Each row of a before or after table is a point. One or more steps were done to the points. Then noise was added and the rows were shuffled. The steps act on columns, c1 being the first. Name the steps. A step turns or swaps two columns, mirrors them in a line or flattens them onto one, adds a multiple of one to another, or multiplies or shifts one. Angles are multiples of 10 degrees, from the lower column toward the higher: turns from -170 to 170, lines from 10 to 170 but not 90. Use the fewest steps. Two steps may share a column if one is a turn and the other turns, adds or multiplies; they go together, in the order done. Otherwise the lowest column goes first.

Before, 9 rows:
[[  1  -6]
 [ 21  31]
 [ 18  28]
 [-46 -17]
 [-38 -65]
 [ -3  37]
 [ 16 -48]
 [ 21  34]
 [-16 -22]]
After (9 x 2):
[[ 11  -7]
 [ 15 -20]
 [ 60 -64]
 [ 86 -47]
 [-30  32]
 [-25  28]
 [-27  28]
 [-20 -17]
 [-59  35]]
Steps: add -1.5 times c2 to c1

Before, 12 rows:
[[  7  -3  22   6 -16  21]
 [-37  -3 -25  -3 -30  49]
 [-11   0 -36  20   5 -18]
 [  5  40  22  -8  15  -9]
 [ 14  -3  31 -21 -30  -8]
 [ 17 -28 -25  -9 -15  -2]
 [-19 -25  16  28 -13  29]
 [ -6  16   1  -5 -44  27]
 [-13  -7 -42   6   2   4]
 [ 16   7 -10  20  13  -7]
 [ 15  -5   7  14  -5  -5]
 [  1   5  11 -19  24   8]]
After, 12 rows:
[[  7  -9  21 -18   7  22]
 [-19 -76  15 -13  30  30]
 [-36  -8 -27 -28  -4  47]
 [-12   1 -37   5  20 -21]
 [ 17 -14   9  -5  14  -7]
 [ 13 -10  33 -32 -21  -9]
 [  6 120  20  16  -7  -7]
 [-12 -20 -43   4   7   2]
 [  2  14  10  22 -20   9]
 [ 14  21  -8  13  19  -4]
 [ 18 -85 -26 -17  -8  -3]
 [ -7  48   1 -45  -2  28]]
Steps: multiply c2 by 3; swap c4 and c5

Before:
[[-16 -26  30  19  33  28  35 -11  47  44  -2]
 [-34 -28  70 -57  12 -60  41 -23  41  22  51]
 [ -7 -62  11  17  12 -11 -10  10  69  37   3]
 [ 12   1  31  -8  17 -39  -3 -28  68  45   4]
 [ 42 -15  42  12 -16 -18  28  25  16  -5   6]
 [-47 -17 -27 -29 -34  31 -33 -23 -17 -38 -60]
 [ 29 -35   0 -37  35 -20  38 -42  47  25  18]
 [-51 -32  -5   1 -11   8 -50 -94 -48 -25 -19]
 [-75   2 -41  45 -13 -54  39 -17  10 -15 -23]
 [  5 -11   5 -23 -19 -14  22  10  28  40  67]
 [-42 -12 -14   6 -51  25  -3 -91  34 -29 -21]
 [-85  54 -27  29 -18 -54  48 -35  14  40 -30]
 [-29 -47 -16 -12 -74   7  -1 -77 -27   6 -55]]
After, 13 rows:
[[ -44  -10  -43  -25  -18  -16   21    7   30  -28   68]
 [ -35  -59   10   16   10  -13   -9   10   69  -36    1]
 [  55  -14   -2    7  -52   25   -3  -89   35   -8  -19]
 [ -35  -32   31   22   31   27   34   -8   47  -49   -1]
 [  64    4  -25   45  -12  -56   37  -16    9  -45  -25]
 [ -23  -12   36   15  -17  -20   28   26   15   37    8]
 [  15  -45   21  -12  -73    6    1  -78  -25  -27  -52]
 [  57  -30    8    1  -13    8  -49  -94  -47  -19  -19]
 [  68  -19   17  -29  -34   31  -34  -21  -17   -3  -59]
 [ -41  -33  -10  -34   34  -19   42  -42   48    0   19]
 [ -52    2   28   -9   19  -40   -1  -25   67  -30    2]
 [   0  -25   34  -57   14  -59   42  -20   44  -45   52]
 [  13   52   -8   28  -17  -53   48  -35   14 -100  -30]]
Steps: multiply c10 by 1.3; turn c1 and c10 by 130 degrees; add -0.7 times c11 to c3

Before (9 x 18):
[[ 68 -46  30 -39  49  41  31 -35  17 -23  27 -20  32  22 -46 -20  -3  13]
 [ 21  19 -27  -3   6 -15  42  16 -38 -19  14  15 -38 -35 -23 -48  73  15]
 [-25  25  25 -15  13  60 -22   5  21 -14 -45  35 -43 -51 -11 -18  33 -58]
 [-28  17  11 -26 -36  -8  57 -52   3  80  19  16  -4 -32 -24 -24 -18  35]
 [ 13  -8 -41  -5 -13 -42 -15 -58  -8  -2 -14  32  12  40 -25  19  71 -22]
 [  6 -39  16 -11  48  50  18  -4 -70  -9   0   7  50 -23  17 -67  92  36]
 [ 45  37  23   1  43 -42 -28 -78 -64   7 -56  15 -30 -54  55  27   6 -12]
 [-31 -58 -36  25  62  36  28 -13  34  26 -41 -16  33   3 -27 -23  14 -58]
 [-14 -52  12  42 -24   0   4 -32  14  11 -16 -60  62 -49  57  20  43 -59]]
After (9 x 18):
[[  9 -38  14 -11  50  51 -16  -5 -69  32   0   8  49 -24  18 -67  92 -26]
 [ 19  19 -28  -4  34 -16  28  17 -37  31  14  16 -38 -37 -22 -49  73 -12]
 [-13 -50  12  42 -15  -3  19 -33  12 -52 -15 -59  63 -50  56  21  43  45]
 [-27  16  12 -27   7 -10  67 -52   3 -50  18  14  -4 -32 -23 -26 -17 -63]
 [ 44  35  23   1  16 -42 -49 -79 -63   6 -55  15 -30 -54  54  27   8 -19]
 [-32 -57 -37  24  63  37 -18 -13  35 -72 -43 -16  35   4 -26 -24  13  46]
 [ 70 -45  29 -37  56  39  -6 -36  17  58  27 -20  31  23 -45 -20  -2 -31]
 [ 13  -9 -40  -4 -18 -40  -2 -60  -7  -6 -16  33  13  41 -25  18  70  12]
 [-23  25  24 -16  -4  60 -26   4  21 -39 -45  36 -44 -50 -11 -19  32  66]]
Steps: add 0.7 times c1 to c18; turn c10 and c18 by -140 degrees; turn c5 and c7 by -40 degrees

Before:
[[ 44   9 -41 -41 -11  34  -9  -7  36  60 -12 -16   3 -49  13  55   2  60
    2  20  11  -6 -22 -17  18 -17  68  -1  -4  34  31  59]
 [  2  23  40 -43   1  54 -20 -56  30  21  91 -34 -67 -13 -51  50  25  22
  -15  -7 -70 -30 -66  13 -24  32  33 -42   9  15  60  27]
 [-81  -7 -69 -42   6  -3  -6 -13 -32   9 -29  40  -7  24  63 -59 -19  23
  -80   4 -45 -44  10   3  -5  21  14  18 -53  39  16 -16]
 [-19  -4  36 -50  16  -6  39 -17 -23   6  43 -19   8 -13  -9  19  72 -32
    2  37 -68  44  53 -18 -13  -8  -5  -1  20  -4   7   1]
 [ 13   3  27 -28  16   2 -27 -12 -36  24  -9  15  14  -7  -4 -26  12 -20
  -99 -45  27 -83 -21 -68  36 -50 -20  49   2 -22  -8   1]
 [  8 -29 -37  42  19  51 -33 -21  27  10  29 -42  20  12  29  52  11 -59
  -25  -8 -58  -8  30 -22 -44   3   0  24  -2 -61   4  36]
 [-60   7 -18 -62 -10  13 -23  -5 -38  34  22  24  42 -25  21 -16   4  23
   -2 -43 -25   2  34  13  23  47  -5 -34 -18  67  54  75]
 [ -2  34   3  67 -52 -23 -24   6 -62  58 -26  -8 -54  16  -5   5  47  20
   38  30  -7 -19  -7  47  18  -9  16   7 -75  10  25   4]
 [  9 -20 -82 -74 -12  30  -6 -25 -26 -20   1   2 -15 -17 -26 -10  17   1
  -79 -29 -34 -30  11   8   5  -4  11 -55  10   8 -24 -64]
 [-21   7   1   6 -23  47 -62  -9  16  69 -68 -17  -6 -30  -4 -46 -30 -36
   -9 -33 -70 -66   2  54 -27 -55   2   9  -1  13 -22 -49]
 [ 30 -31  -3  27 -21  57  52  -9   3  60  31  18  40 -55  42 -20  25   9
   31  25  -8  26  42  35  28  -6  23 -60 -76  20 -50  59]
 [ 35  48 -26  -9  71 -22 -68 -63 -11  81  96 -29 -43  39  -7  -8   7  24
   24 -22 -22  22  48  20  12 -11 -37  25 -32 -20  63 101]
 [ 25  43 -81   6 -28  -5 -20 -13   9   9  12  21 -74   2  36 -29  42  55
  -31  59 102  13   8  48 -21 -45  10 -18   1 -47   0  12]]
After:
[[  15   -1  -71  -47    4   -8  -39  -12  -14    4  -26   44   38   24
    61  -58  -25   24  116    4  -40  -44   11    8   -7   22   13   18
    58    2   13  -16]
 [ -33    4  -44  -39   -6   37  -30  -11   39   57   -8  -10  -33  -54
     9   54    5   58  -30   25   12  -12  -19  -22   18  -22   46   -4
    -7    0   63   64]
 [  42    5  -24  -63  -10   13  -72    3  -31   36   20   19   52  -22
    17  -19    2   28   45  -45  -18    8   33   18   22   44   52  -36
    28   -9  -15   73]
 [ -12   51  -14  -11   74  -14   10  -60   -9   84   96  -31  -34   43
    -4  -11    8   21  -39  -22  -23   14   40   11   15  -13   53   25
    33  -67  -46   97]
 [ -12  -36    0   33  -23   52   -3   -6   29   54   30   14   56  -55
    40  -22   29   10  -44   23  -11   29   38   30   26   -8  -49  -63
    71   53   33   67]
 [   7    6    7   10  -31   55  -24   -5   14   66  -72  -17   18  -25
     0  -46  -30  -35   27  -32  -69  -68   10   62  -26  -57  -15    8
    -5  -63    5  -49]
 [  23  -12   36  -48   21   -4   11  -14  -29    9   39  -19   -4  -15
   -11   23   71  -32    9   35  -68   46   55  -19   -6  -10    1    1
   -14   29   -9   -2]
 [ -57  -15  -78  -74  -12   34  -11  -34  -24  -20   -2    2   -1  -15
   -28   -8   17    4   49  -26  -32  -28   16    6    3    1  -27  -58
     4   -4   16  -69]
 [ -12   23   33  -43    2   46  -25  -52   26   24   89  -30 -101  -12
   -53   50   25   22   14   -6  -77  -30  -70   13  -27   27   68  -37
   -17  -10   27   23]
 [ -67    5   27  -32   17   -3   14   -9  -36   28  -10   19   36   -6
    -6  -29   12  -28   70  -42   31  -81  -20  -65   32  -47   -9   57
    12  -34  -26    3]
 [  28   31    6   61  -53  -22  -12    2  -25   60  -29  -12  -57   15
    -2    7   51   19  -28   25    4  -20   -6   52   23   -5   28    5
    86  -22   14    7]
 [ -25  -33  -36   37   21   50   56  -16   28    9   27  -50  -11   21
    27   50   12  -62   13   -4  -50   -2   26  -26  -37    0    1   23
    -5  -47    8   39]
 [ -34   47  -77    4  -28   -5   37  -17    5   12   11   18  -49    2
    40  -30   52   54    2   47  106   14    9   46  -22  -46    5  -11
    -3  -29   17   21]]
Steps: turn c1 and c19 by -140 degrees; turn c7 and c30 by 80 degrees; mirror c9 and c29 in the line at 170 degrees; add -0.7 times c16 to c13; mirror c27 and c31 in the line at 40 degrees
